Each wall is flat, endless, passes through zero and stands at right angles to its row. A trip goes straight from one point to another. List the walls that it crosses, first one first.
In the rows, 128 means zero.

Walls:
(1): [145 118]
(2): [154 188]
(3): [117 145]
(4): [105 129]
(5): [135 136]
(6): [120 135]
(7): [115 121]
(8): [180 140]
Trips:
[136 145] to [109 194] -> 4, 8
[112 161] to [144 169] -> 8, 4
[ 99 111] to [161 124] -> 3, 6, 1, 4, 8, 7, 5, 2
[119 129] to [ 89 114] -> none
[122 109] to [ 89 140] -> 1, 6, 3

Walls:
(1): [ 83 148 135 131 124 120]
(2): [119 108 126 152 139 167]
(3): [132 165 113 108 113 141]
(4): [100 144 152 134 162 124]
(5): [110 118  61 114 114 120]
(6): [137 158  98 123 171 125]
Trips:
[142  89 121 117 137 117] to [152 102 147 174 111 122] -> 5
[117 150  65 114 147 101] to [162 122 143 113 102 198] -> 1, 2, 6, 5
[109 127 140 187 126 136] to [146 120 141 203  88 145] -> 4, 1
[ 95 133 158  96 123 144] to [109 141 138 148 156 103] -> 3, 6

Walls:
(1): [145 132 119  88 169  98 121  98  88]
(2): [161 157  97 121 156 201 115 100 126]
(3): [104 112 104 110 112  81 127 114 172]
(4): [136 144 100 141 120 148 133 176 154]
(5): [117 118 119 114 134  79 178 109 151]
(6): [133 130 150  86 145 119 157 130 101]
Trips:
[158 147 186 117 119 136 149 147  63] to [102 121 130 117 127 146 164 164 101] -> 4, 1, 5
[107 149 193 126 124 145 148  91 146] to [143 115 163 140  70 102 110 137 129] -> 3, 5, 6
[168 121 135 122 107 106 123 161  71] to [106 122 130 182  84 137 145 154  78] -> 4, 1, 6
[113 147  88 136 162 140 120 101 169] to [132 103 128 159 136 173 121 148 118] -> 1, 5, 3

Walls:
(1): [148 112 163 120 139  71 116  88 113  97 106 154  90 107]
(2): [ 88 116 113 175 200 128  96 184 156 110  94 127 123 126]
(3): [134 130 122 110 151 134 112 114 134 125 114 161 119 150]
(4): [106 141 167 118 158 120 182  60 155 108 105  99 115 185]
(5): [121 132 160 144 124 146 129 120  95 137  93 132 116 137]
(6): [152 138  90 169  81 139 190  69 142 110 126 155  85 109]
(7): [ 47 148 138 100 158 144 131 116 130 180 122 151 118 126]
(8): [107 171 104 168  80  96 115  97 142 121 125 134 168 124]
Trips:
[178 154 143 133  95 114 141 119  97 116 153  76 134 134] to [ 74  90  90 128 154 158  95 152  79  94 109 160 157 143] -> 1, 4, 6, 2, 8, 3, 7
[ 68  90  79 140 135 122 101 150  75 102 130 179 136 150] to [ 94 146 132 102 140 143 140  88 150 114 126 137 147 110] -> 5, 4, 6, 1, 2
[119 145 156 111  97 160 115 152 159 155  87 137 122  98] to [107 111 127 129 160 154 166 142 135 118 151 139 172 150] -> 4, 3, 5
[ 97 154 128 143 122 127 108 133 146 206 142 168 133 126] to [103 112 119 113 121  83 100  97  86 135  78 131 153  96] -> 1, 2
[120 140 127 135 130 124 120  87 138 187 150 136 155 154] to [138 110 182  89 119  72 140 140  85  96 153 158 172 123] -> 1, 3, 7, 4, 8
[157 136  88 128 124 174 159 147 131 126 112  84 145 126] to [152 145 108 152 121 121 154  82  91 148 136 109 123 143] -> 4, 8, 5, 1
[122 172 152 110 144 104 135 126 153 166 104 144 120 129] to [143 123 105 136 135 104 112  91  89 134 144 168 124 154] -> 2, 6, 4, 7

Walls:
(1): [119  90 141 100 148 143 145  91 152 111  93  97 171 115 120 129 117 103
 139 151 118 146  96  81]
(2): [172 146 144 120 138 120 156 163 124 129 128 150 125 107 115 191  69 111
  79 103 139 197 123 122]
(3): [108 151 100 145 110 151 101 168 143 140 111  83  74 134 107 181  71 143
 124 153 149 184  87  93]
(4): [122 127 119 131 108 112  81 134 151 116 109  98 103 114 174 141 152 105
 138 145 117 107 119  80]
(5): [112 161 158 140 122 139 149  65 118 117 180 124 139 129 100 135 107 217
 144 143 140 136 120 133]
(6): [137 129  76 107  95 161 159  93  90  97 111 126  78 121 150 118 109 162
 125 105 127 144 140  94]
(7): [137 137 148 144 127 115 130 101 130 159 109 138  86  73 143 145 122 137
  71  97 154 117 152 133]
(8): [101 123 107 135  94 166 159 146 181 154 153 145 108 130 146 127 131 202
 151 134 121 114 115 157]
Trips:
[152 119 176 134 135 139 116  88 131  88 142  96  89 142 121 112 129 122
 114 130 128 160 150 106] to [109 136 127 165 103 146 240 156 138 177 166  99 157 123 132  89 103 131
 128 149 129 115 124 123] -> 4, 8, 7, 3, 2, 6
[137 145 177  96 127 102 133 120 125 117 127 211 113 114 133 101 147 130
 113 119 163 126  94 127] to [172 122  88 122 126  98  95 160  77 124  92 100 116 109 147 153 119 137
  63 145 126 145  93 114] -> 5, 6, 4, 3
[ 96  94 119  48 123 156 112 100 155 131  88 125 136 159 145 103  79 130
 150 165  47 152 133 128] to [116 133 152  85 169  75 109 157 139  90 160 109 113 114 134 147 134 159
 115 189 118 104 119 108] -> 5, 6, 8
[140 119 101 143 119 116 187 180 121 150 162 139 115 151 146 152  97 123
 107 134 119 137 121 128] to [138 107  99 115 132 115 149 160 151 168 155 161 146 133 143  86 150 123
 138 170 144  94 180 100] -> 6, 3, 2, 4

Walls:
(1): [ 99 126 114 135  91 129 141 150  60 141 114 113 122 118 169 181  87 115
 118 165 138 149  89  69  95 121 106 124 122 135  76 136 115  89  72 119
 173 135 141 111  90 153 207 123 143 106 111 113]
(2): [122 165 120 120  81 127 130 123 121 128 131 161 108 121 134 129 157 145
 130  80 144 114 115 120 150 148  96 158 130 132 146 163 100 138  87 130
 128  79 166  90 149  89 141  94 148 157 131 144]
(3): [167 147 150 145 118 151 138  90 150 110  74  96 206 158 121 107 150 126
 145 141 142 118 115 155  71 105 101 155 177 138 107 111 141 102 137 136
 141 110 128 194 109 124 165 112 170 115 130 181]
(4): [149  89 140 169 164 146 119 104 178  83 125 116  96 108 110 149  65 155
 111 132 117  59 123 118 124 102  82 121 130 121  44 100 154 113 106 115
 166  97 144 123 131 117 100 130  91 129 134 135]
(5): [146 112 120 110 181 106 125 154 125 120 117 138 107 123 115 116 100 136
 121 127 134 160 105 194 159 122 101  83 174 101  99 147 176 194 173  86
 118 209 144  82 109 156 126 150 104 117  91 102]
(6): [109 113 140 104 129 157  97 143 130 122 164 134  98 148  85 162 176 156
 151  56 137 144 134 169 110 105 140 136 178 125 165 106 119 167 170 123
 157 100  92 179 136 109 160 140  87 177  99 148]
(7): [123 155 104 111 198 142 100 149  80 131 105 135 112 125 183 146 139  96
 171 108 136 112 121 161 111 146 135 171 112 121 122 114 148 138  99 127
 123 137  62 135 117 122 148 132 165 133 116 190]
(8): [127 106 157 110 130 102 104 147 143 123 129  86 123 170 138 171 122 145
 153 141 130 113 157 159 111 116 181 178 113 149 109 184 119 156 114 137
 113 136 156 119 145 158 137  66 156 128 165 120]
Trips:
[107 109  90 113 169 141 188 160 140 133 170 155 154 147 112 160 107 140
 139 101 116 157 155 128 147  67  99 114  90 102 141 148 123 113 158  82
 124 129 111 129 159 142 162  92 135 107 148 133] to [ 95  80 127 148  98 102 175 144 109  98 139 123 148 127 172 130 192 104
 141  66  99 101 128 122 117 159 129 147 150 159 124 150 115 148 123 121
 127 101 155 146 111 149 152 142 160 136 127 145] -> 2, 7, 5, 3
[ 88 176 161 110 101 105  76 169  77 143 135 132 125  84 194 137 161 165
 168 127 126 169 128 163 147 167 147 162 140 108 107 120 106 158 102 131
 136 117 143 189 147 156 161 122  93 116 147 135] to [132 139 122 114 127 138 124 112 117 133 129 125 157 106  89 109 132 118
  91 110 115 122 116 138 141 129 116 120  90 101 175 163 140  97  74 119
 128 140 107 183 154 145 132 104 124  91 112 124] -> 3, 8, 6, 1, 7
[205 124 114 103 139 153 123 109 121  90  86 117  81 150  88 119 125 114
 138  95 133 141 146 169 137 118 125  40 119 113 125  91 132 144 140  75
 137 108  87 117 116 134 145 149 124 113 160 133] to [125 114 159  74 153 140  77  96 129 107 151 140 173 119  60 135 147  95
 123 111 127 157 157 127 117 165 137  86 165 145 110 120 127 130  89 138
 126 118 110 120 137 180 157  97 143 112 117 114] -> 4, 7, 8
[127  85 184 110 114 116 126 119 126 141 103 100 163 166 123 108 113 131
 153 127 132 181 166  94 126 124 159 156 114 131 141 113 144 167 125 121
 167 107 135  97 119 144 139 136 124 121  99 122] to [125 165 120 114 112 131 138 114 147 152 117 190 111 140 176 115 136 132
 113 157 124 137 143 165 190 140  92 105 138 128 114  68 156  82 155 131
  82 146 181 142 133 118 150 106 135 113  99  86] -> 5, 6, 8, 1, 3, 2
